Every row gives one point. The ring and each string are closed loops that go straight from each point to the next, and from the last back to the first. Before rounding, they use only three directions, however many columns there are. Count how often each string passes through the ring. Passing back the other way cancels.

Ring (10 x 4)
[[ 0.44  0.05 -0.32  0.33]
 [ 0.44  0.17 -0.34  0.30]
 [ 0.23  0.23 -0.24  0.14]
 [-0.03  0.19 -0.05 -0.05]
 [-0.24  0.05  0.21 -0.22]
 [-0.30 -0.13  0.41 -0.31]
 [-0.24 -0.31  0.52 -0.29]
 [-0.11 -0.37  0.42 -0.17]
 [ 0.08 -0.28  0.12  0.05]
 [ 0.27 -0.13 -0.14  0.22]]
String (28 x 4)
[[-0.19  0.18 -0.12 -0.05]
 [-0.19  0.38 -0.32  0.01]
 [ 0.22  0.38 -0.32  0.14]
 [ 0.60  0.17 -0.14  0.22]
 [ 0.51  0.03 -0.02  0.17]
 [ 0.05  0.09 -0.15  0.08]
 [ 0.07  0.20 -0.31  0.15]
 [ 0.25  0.39 -0.60  0.32]
 [ 0.72  0.27 -0.42  0.40]
 [ 0.57  0.07 -0.11  0.23]
 [ 0.28  0.05 -0.06  0.12]
 [ 0.00  0.17 -0.22  0.07]
 [-0.12  0.48 -0.49  0.10]
 [ 0.00  0.42 -0.28  0.03]
 [ 0.14  0.19  0.08 -0.07]
 [ 0.30 -0.09  0.31 -0.06]
 [ 0.03 -0.04  0.10 -0.04]
 [-0.33  0.08  0.05 -0.17]
 [-0.75  0.13  0.19 -0.40]
 [-0.48 -0.11  0.59 -0.48]
 [ 0.11 -0.27  0.59 -0.23]
 [ 0.09 -0.15  0.28 -0.09]
 [-0.35  0.04  0.04 -0.15]
 [-0.64  0.08  0.13 -0.31]
 [-0.64  0.05  0.35 -0.44]
 [-0.27 -0.02  0.48 -0.37]
 [ 0.09 -0.06  0.35 -0.16]
 [ 0.12 -0.05  0.15 -0.03]]
Times through: 5
String (26 x 4)
[[-0.03 -0.15  0.27 -0.13]
 [ 0.03 -0.15  0.23 -0.08]
 [-0.29 -0.07  0.10 -0.13]
 [-0.47 -0.23  0.31 -0.27]
 [-0.20 -0.50  0.59 -0.26]
 [ 0.01 -0.53  0.55 -0.15]
 [ 0.24 -0.40  0.38 -0.02]
 [ 0.11 -0.13  0.11  0.01]
 [-0.08 -0.06 -0.07  0.04]
 [ 0.01 -0.09 -0.27  0.20]
 [ 0.32 -0.09 -0.41  0.39]
 [ 0.59 -0.10 -0.27  0.39]
 [ 0.65 -0.15 -0.01  0.27]
 [ 0.19 -0.06  0.02  0.07]
 [ 0.13  0.14 -0.33  0.20]
 [ 0.11  0.35 -0.61  0.29]
 [ 0.64  0.34 -0.52  0.42]
 [ 0.70  0.21 -0.23  0.30]
 [ 0.54  0.02  0.06  0.13]
 [ 0.18 -0.03  0.07  0.03]
 [ 0.11 -0.04  0.07  0.00]
 [-0.31  0.22 -0.13 -0.09]
 [-0.45  0.23 -0.01 -0.22]
 [-0.39  0.07  0.34 -0.36]
 [-0.08 -0.18  0.58 -0.32]
 [ 0.21 -0.23  0.43 -0.12]]
Times through: 4

Ring (8 x 9)
[[ 0.27  0.08  0.45  0.29 -0.15 -0.28 -0.06  0.18  0.34]
 [ 0.17  0.19  0.14  0.20 -0.19 -0.15  0.01 -0.19  0.34]
 [ 0.01  0.16 -0.20 -0.04 -0.22  0.03  0.14 -0.34  0.26]
 [-0.17 -0.01 -0.48 -0.39 -0.15  0.17  0.15 -0.34  0.00]
 [-0.19 -0.20 -0.38 -0.53 -0.05  0.13  0.04 -0.07 -0.20]
 [-0.07 -0.30 -0.02 -0.39 -0.06 -0.01  0.03  0.39 -0.09]
 [ 0.11 -0.27  0.36 -0.10 -0.12 -0.18  0.04  0.69  0.15]
 [ 0.26 -0.06  0.54  0.21 -0.15 -0.30 -0.03  0.50  0.32]]
String (26 x 9)
[[ 0.15  0.01  0.24  0.07 -0.08 -0.20 -0.12  0.05  0.12]
 [ 0.07 -0.01  0.07 -0.06 -0.09 -0.11 -0.06 -0.02  0.08]
 [ 0.29  0.12  0.46  0.35 -0.27 -0.26  0.12  0.29  0.55]
 [ 0.32  0.28  0.42  0.47 -0.24 -0.28  0.00 -0.07  0.54]
 [ 0.23  0.32  0.18  0.34 -0.15 -0.21 -0.11 -0.45  0.33]
 [ 0.06  0.09 -0.02 -0.02 -0.08 -0.09 -0.10 -0.29  0.07]
 [ 0.06  0.06 -0.01 -0.02 -0.21 -0.05  0.12 -0.04  0.27]
 [ 0.04  0.10 -0.11 -0.02 -0.29  0.02  0.26 -0.08  0.39]
 [ 0.00  0.04 -0.13 -0.14 -0.10 -0.02 -0.03 -0.24  0.04]
 [-0.05  0.06 -0.26 -0.20 -0.08  0.03 -0.05 -0.41 -0.03]
 [-0.02 -0.03 -0.14 -0.19 -0.17  0.02  0.13 -0.04  0.14]
 [-0.22 -0.04 -0.59 -0.46 -0.26  0.26  0.36 -0.23  0.13]
 [-0.28 -0.09 -0.68 -0.60 -0.14  0.28  0.21 -0.37 -0.11]
 [-0.22 -0.08 -0.54 -0.54  0.02  0.16 -0.11 -0.51 -0.35]
 [-0.06 -0.07 -0.18 -0.29 -0.04  0.01 -0.07 -0.17 -0.12]
 [-0.06 -0.16 -0.12 -0.29 -0.16  0.03  0.15  0.20  0.09]
 [-0.20 -0.35 -0.28 -0.60 -0.10  0.14  0.17  0.34 -0.13]
 [-0.20 -0.42 -0.23 -0.66  0.03  0.08 -0.04  0.31 -0.36]
 [-0.06 -0.21 -0.07 -0.37  0.06 -0.05 -0.20  0.03 -0.28]
 [ 0.01 -0.16  0.06 -0.21 -0.07 -0.08 -0.03  0.20 -0.01]
 [ 0.07 -0.27  0.27 -0.15 -0.19 -0.11  0.18  0.73  0.24]
 [ 0.18 -0.40  0.62 -0.04 -0.23 -0.23  0.25  1.29  0.39]
 [ 0.17 -0.21  0.46  0.01 -0.06 -0.26 -0.10  0.58  0.10]
 [ 0.34 -0.25  0.87  0.26 -0.19 -0.40  0.06  1.15  0.45]
 [ 0.37 -0.16  0.87  0.35 -0.26 -0.40  0.15  1.09  0.59]
 [ 0.20 -0.06  0.40  0.14 -0.19 -0.22  0.07  0.45  0.35]]
Times through: 3

Ring (9 x 14)
[[ 0.41  0.24  0.32 -0.01 -0.17  0.52  0.09  0.11  0.30 -0.27 -0.10  0.15
   0.26 -0.24]
 [ 0.25 -0.01  0.03 -0.10  0.05  0.28  0.07 -0.19  0.17 -0.23 -0.12  0.04
  -0.11 -0.29]
 [-0.06 -0.26 -0.31 -0.10  0.20 -0.04  0.04 -0.49  0.00 -0.08 -0.11 -0.10
  -0.43 -0.27]
 [-0.28 -0.37 -0.50 -0.05  0.24 -0.24  0.03 -0.63 -0.11  0.05 -0.08 -0.18
  -0.56 -0.21]
 [-0.50 -0.38 -0.60  0.08  0.14 -0.36  0.02 -0.64 -0.18  0.21 -0.02 -0.22
  -0.49 -0.11]
 [-0.47 -0.20 -0.45  0.20 -0.06 -0.23  0.05 -0.43 -0.12  0.23  0.03 -0.15
  -0.20 -0.03]
 [-0.28  0.02 -0.19  0.25 -0.23  0.01  0.07 -0.17  0.00  0.16  0.04 -0.05
   0.11 -0.01]
 [ 0.08  0.27  0.19  0.22 -0.37  0.35  0.10  0.13  0.19 -0.02  0.01  0.10
   0.42 -0.05]
 [ 0.31  0.34  0.36  0.13 -0.35  0.52  0.10  0.23  0.29 -0.16 -0.04  0.17
   0.47 -0.13]]
String (25 x 14)
[[-0.11 -0.18 -0.12 -0.04  0.07 -0.11  0.00 -0.35  0.01  0.12 -0.17 -0.07
  -0.22 -0.18]
 [-0.35 -0.28 -0.61  0.09  0.12 -0.13  0.09 -0.58 -0.12 -0.02  0.06 -0.18
  -0.44 -0.15]
 [-0.65 -0.48 -0.93  0.12  0.23 -0.41  0.08 -0.83 -0.28  0.11  0.10 -0.30
  -0.70 -0.11]
 [-0.77 -0.56 -0.94  0.11  0.25 -0.59  0.03 -0.89 -0.33  0.28  0.04 -0.34
  -0.75 -0.08]
 [-0.64 -0.48 -0.70  0.07  0.20 -0.54 -0.01 -0.76 -0.26  0.32 -0.05 -0.27
  -0.61 -0.09]
 [-0.89 -0.59 -1.20  0.21  0.24 -0.57  0.09 -0.98 -0.39  0.19  0.19 -0.39
  -0.82 -0.05]
 [-0.73 -0.58 -0.89  0.07  0.28 -0.60  0.01 -0.89 -0.32  0.29  0.00 -0.33
  -0.77 -0.10]
 [-0.31 -0.36 -0.26 -0.07  0.18 -0.38 -0.06 -0.54 -0.10  0.30 -0.23 -0.15
  -0.42 -0.16]
 [-0.18 -0.20 -0.26  0.01  0.07 -0.10  0.03 -0.40 -0.02  0.07 -0.09 -0.09
  -0.27 -0.17]
 [-0.04 -0.11 -0.02 -0.03  0.01 -0.04  0.00 -0.26  0.06  0.11 -0.18 -0.03
  -0.12 -0.17]
 [-0.06 -0.34 -0.29 -0.18  0.29 -0.14  0.00 -0.56 -0.02 -0.02 -0.19 -0.12
  -0.54 -0.30]
 [ 0.13 -0.16  0.08 -0.19  0.15  0.00 -0.03 -0.30  0.11  0.02 -0.28  0.00
  -0.24 -0.28]
 [ 0.11 -0.03  0.04 -0.05  0.00  0.14  0.03 -0.19  0.13 -0.05 -0.15  0.02
  -0.07 -0.22]
 [ 0.14  0.06 -0.08  0.04 -0.07  0.33  0.12 -0.15  0.15 -0.25  0.01  0.03
   0.00 -0.21]
 [ 0.28  0.18  0.03  0.06 -0.15  0.52  0.16 -0.02  0.22 -0.38  0.05  0.09
   0.13 -0.22]
 [ 0.15  0.06  0.15  0.00 -0.10  0.21  0.04 -0.07  0.17 -0.04 -0.14  0.06
   0.09 -0.19]
 [ 0.28  0.13  0.34 -0.04 -0.13  0.28  0.02  0.04  0.24 -0.03 -0.20  0.11
   0.20 -0.20]
 [ 0.20  0.15  0.11  0.06 -0.16  0.37  0.10 -0.02  0.20 -0.18 -0.04  0.08
   0.16 -0.18]
 [ 0.49  0.39  0.21  0.11 -0.29  0.81  0.21  0.20  0.34 -0.54  0.10  0.18
   0.38 -0.23]
 [ 0.58  0.34  0.39 -0.01 -0.22  0.73  0.14  0.21  0.38 -0.45 -0.05  0.21
   0.35 -0.27]
 [ 0.51  0.17  0.48 -0.16 -0.07  0.43  0.03  0.09  0.33 -0.19 -0.26  0.17
   0.19 -0.30]
 [ 0.20 -0.02  0.27 -0.14  0.01  0.09 -0.03 -0.12  0.17  0.07 -0.29  0.06
   0.00 -0.24]
 [ 0.28 -0.11  0.05 -0.21  0.17  0.19  0.03 -0.28  0.16 -0.20 -0.21  0.02
  -0.25 -0.34]
 [ 0.01 -0.28 -0.42 -0.13  0.27  0.06  0.09 -0.55  0.01 -0.26 -0.05 -0.11
  -0.54 -0.32]
 [-0.08 -0.29 -0.12 -0.15  0.20 -0.20 -0.04 -0.45  0.00  0.14 -0.25 -0.09
  -0.38 -0.24]]
Times through: 2
String (26 x 14)
[[-0.57 -0.44 -0.85  0.10  0.20 -0.35  0.08 -0.77 -0.24  0.08  0.09 -0.27
  -0.64 -0.13]
 [-0.79 -0.55 -1.01  0.15  0.24 -0.56  0.05 -0.90 -0.34  0.24  0.09 -0.35
  -0.75 -0.07]
 [-0.56 -0.29 -0.78  0.22  0.04 -0.21  0.11 -0.61 -0.20  0.06  0.16 -0.23
  -0.42 -0.06]
 [-0.29 -0.16 -0.31  0.11 -0.02 -0.12  0.04 -0.37 -0.05  0.13 -0.03 -0.10
  -0.18 -0.10]
 [-0.22 -0.12 -0.14  0.07 -0.05 -0.13  0.01 -0.29 -0.01  0.20 -0.11 -0.07
  -0.10 -0.10]
 [-0.24 -0.05 -0.32  0.19 -0.11  0.04  0.10 -0.29 -0.01  0.02  0.07 -0.08
  -0.07 -0.08]
 [-0.44  0.02 -0.50  0.39 -0.27  0.06  0.16 -0.26 -0.07  0.04  0.24 -0.11
   0.06  0.04]
 [-0.39  0.17 -0.34  0.47 -0.43  0.17  0.16 -0.08 -0.01  0.06  0.26 -0.05
   0.30  0.09]
 [-0.07  0.13  0.17  0.17 -0.29  0.09  0.02  0.02  0.12  0.20 -0.10  0.05
   0.30 -0.03]
 [ 0.06  0.17  0.34  0.10 -0.28  0.13 -0.01  0.09  0.18  0.21 -0.18  0.09
   0.36 -0.07]
 [ 0.18  0.48  0.33  0.33 -0.56  0.59  0.15  0.36  0.28 -0.12  0.10  0.18
   0.72  0.00]
 [ 0.25  0.49  0.20  0.33 -0.53  0.73  0.21  0.32  0.29 -0.32  0.19  0.17
   0.64 -0.05]
 [ 0.23  0.32  0.18  0.18 -0.34  0.54  0.14  0.16  0.25 -0.23  0.05  0.13
   0.41 -0.12]
 [ 0.16  0.14  0.18  0.05 -0.18  0.29  0.06  0.00  0.19 -0.06 -0.09  0.08
   0.20 -0.16]
 [ 0.35  0.22  0.46 -0.03 -0.20  0.36  0.02  0.14  0.29 -0.05 -0.21  0.16
   0.32 -0.19]
 [ 0.09  0.05  0.06  0.03 -0.10  0.20  0.06 -0.11  0.14 -0.05 -0.10  0.04
   0.06 -0.17]
 [ 0.19  0.13  0.01  0.06 -0.13  0.40  0.12 -0.07  0.18 -0.26  0.01  0.06
   0.09 -0.20]
 [ 0.41  0.19  0.09 -0.01 -0.10  0.60  0.16 -0.01  0.27 -0.46  0.01  0.11
   0.10 -0.28]
 [ 0.06 -0.01 -0.02  0.01 -0.04  0.15  0.06 -0.19  0.11 -0.06 -0.09  0.01
  -0.04 -0.19]
 [ 0.12 -0.06  0.09 -0.09  0.02  0.09  0.01 -0.20  0.13  0.00 -0.20  0.02
  -0.08 -0.23]
 [ 0.20 -0.18  0.00 -0.22  0.21  0.08  0.01 -0.35  0.12 -0.12 -0.24 -0.01
  -0.33 -0.33]
 [ 0.00 -0.29 -0.48 -0.13  0.29  0.07  0.10 -0.58  0.00 -0.30 -0.02 -0.12
  -0.58 -0.33]
 [-0.14 -0.43 -0.53 -0.17  0.38 -0.17  0.04 -0.71 -0.08 -0.12 -0.10 -0.18
  -0.72 -0.32]
 [-0.15 -0.34 -0.23 -0.14  0.24 -0.25 -0.03 -0.53 -0.04  0.14 -0.23 -0.12
  -0.46 -0.24]
 [-0.14 -0.20 -0.17 -0.04  0.09 -0.12  0.00 -0.38  0.00  0.11 -0.15 -0.08
  -0.26 -0.18]
 [-0.27 -0.24 -0.44  0.05  0.09 -0.12  0.06 -0.49 -0.07  0.02 -0.01 -0.14
  -0.36 -0.16]]
Times through: 0
